Each row is a point. To make a cloud, some directions were put in groups of two or more. Within a group, all points are equally far from the middle, so they leave a hole (a ring in 2 directions, a hollow ball in 3). The other directions are filled evenly. Then the cloud was stretched, turned, moved and blurred a little. Count the holes, and give their numbers of directions, smallest first.

Cloud (15 x 2):
[[-21 -34]
 [ 19  15]
 [-55   3]
 [-55 -10]
 [-44 -22]
 [ 15 -26]
 [-37 -26]
 [-24  27]
 [ 22  11]
 [-25  27]
 [-55  -5]
 [ 22  12]
 [-50 -16]
 [-30 -31]
 [-29  26]]
Holes: 1 (2)

Cloud (21 x 3):
[[-78   9  -2]
 [  6 -39  21]
 [-43  18 -32]
 [-22  39  21]
 [ 21  -6 -30]
 [-15 -16 -11]
 [ 23  -1 -26]
 [ -8 -36  73]
 [-35 -25 -33]
 [-14  12 -40]
 [ 32 -23  36]
 [  7   1  20]
 [-43 -59 -11]
 [ 16 -10  33]
 [ -9   5 -22]
 [-17   3  47]
 [-13 -59 -34]
 [-23  -4  32]
 [-24 -11 -34]
 [ 18   0  54]
 [ 26 -22  43]]
Holes: 0

Cloud (28 x 4):
[[ 33  -4 -19 -16]
 [-23  18 -16  -5]
 [-10  13  10  43]
 [ 50  24  52 -12]
 [-42  22   8   9]
 [-25 -31  15 -34]
 [  0  35  38  51]
 [ 21  49 -49  18]
 [-43 -45   4  23]
 [-25 -24  58  -7]
 [-46   2   0   2]
 [ 32   9 -50 -24]
 [-25 -19 -22  46]
 [ -6   7  -5 -69]
 [ 24  37   4   1]
 [-34   5  50 -14]
 [-26 -10 -13 -44]
 [-21 -43  10 -16]
 [  4  22 -12 -20]
 [-13 -41  21 -45]
 [-25 -19  38 -40]
 [-35 -17 -44  -7]
 [ -3  34 -40  47]
 [ 19  49 -19 -48]
 [-21 -13 -28  -9]
 [  8  -2 -39 -54]
 [ 42  40  -9 -34]
 [ 10  29  15  49]]
Holes: 0

Cloud (53 x 6):
[[ 27  16   1  65   6  -6]
 [ 62 -10 -33   1  22  -6]
 [ 26   8  29  71  22 -13]
 [-18   4 -24 -54 -78  21]
 [ 67 -11 -33 -14 -37  -4]
 [ 29   3 -11  41  44 -20]
 [ 38  -4 -40 -42   1  -9]
 [  0  11 -10 -66  23  23]
 [-27   1  -4   2  21 -19]
 [  3  60 -23 -49 -45  -4]
 [ 54  25 -14  15 -33 -39]
 [-27  11 -17 -26 -52  55]
 [-27 -20 -58 -17 -33   1]
 [-21 -24 -44 -35 -42   1]
 [ 36 -15  -5 -10  18  36]
 [-26  15  -1 -59 -14  58]
 [ 41  -1  -9  18  19 -54]
 [ 21   8 -15  28  43 -17]
 [  8 -16 -27 -63   6  17]
 [ -8  40 -40  12 -29   4]
 [ 12   4 -22 -28 -67  39]
 [-20 -13 -18  23  11  19]
 [ 55   1  13   6  37  13]
 [ 17 -21 -22  -3 -10  48]
 [ 40   5  -8  -7  -8  43]
 [ 23 -22 -45 -40 -50  12]
 [ 20 -35 -17  45   8 -35]
 [  1  63   2 -29 -17  10]
 [-17   6 -24 -71  13  50]
 [ 14  29 -22 -40 -14 -36]
 [ 24  23 -37 -65 -50   0]
 [ 14  34  19 -38  18 -11]
 [ 15 -10  19 -26  11  32]
 [-32  33  16  -1 -32  -4]
 [ -1 -28 -51 -24 -17  39]
 [ 36 -54 -20  57  -1 -13]
 [  6 -39  -4   6 -13 -21]
 [ 64 -24  -3  25  -7  33]
 [ 39  25  11 -32 -43  17]
 [ -2  -3 -17  27 -45  27]
 [ 17  -3  20 -41 -43   9]
 [ 16  23 -13 -16  41   7]
 [-36  37  -6 -23  31  -3]
 [  4  35 -23 -28 -27 -39]
 [ 44  19 -31  31   8  -5]
 [-15 -19  13 -35  -2  22]
 [ 36  28  32  37  30 -15]
 [ 31  34  38  40   6 -22]
 [  3  25  -9 -78  -3  -5]
 [ 51 -14  -1  15 -39  34]
 [ -2  16  16 -53 -39  34]
 [ 17   7  -7 -38  25  36]
 [ 26 -25 -41  -9 -57  20]]
Holes: 2 (2, 3)
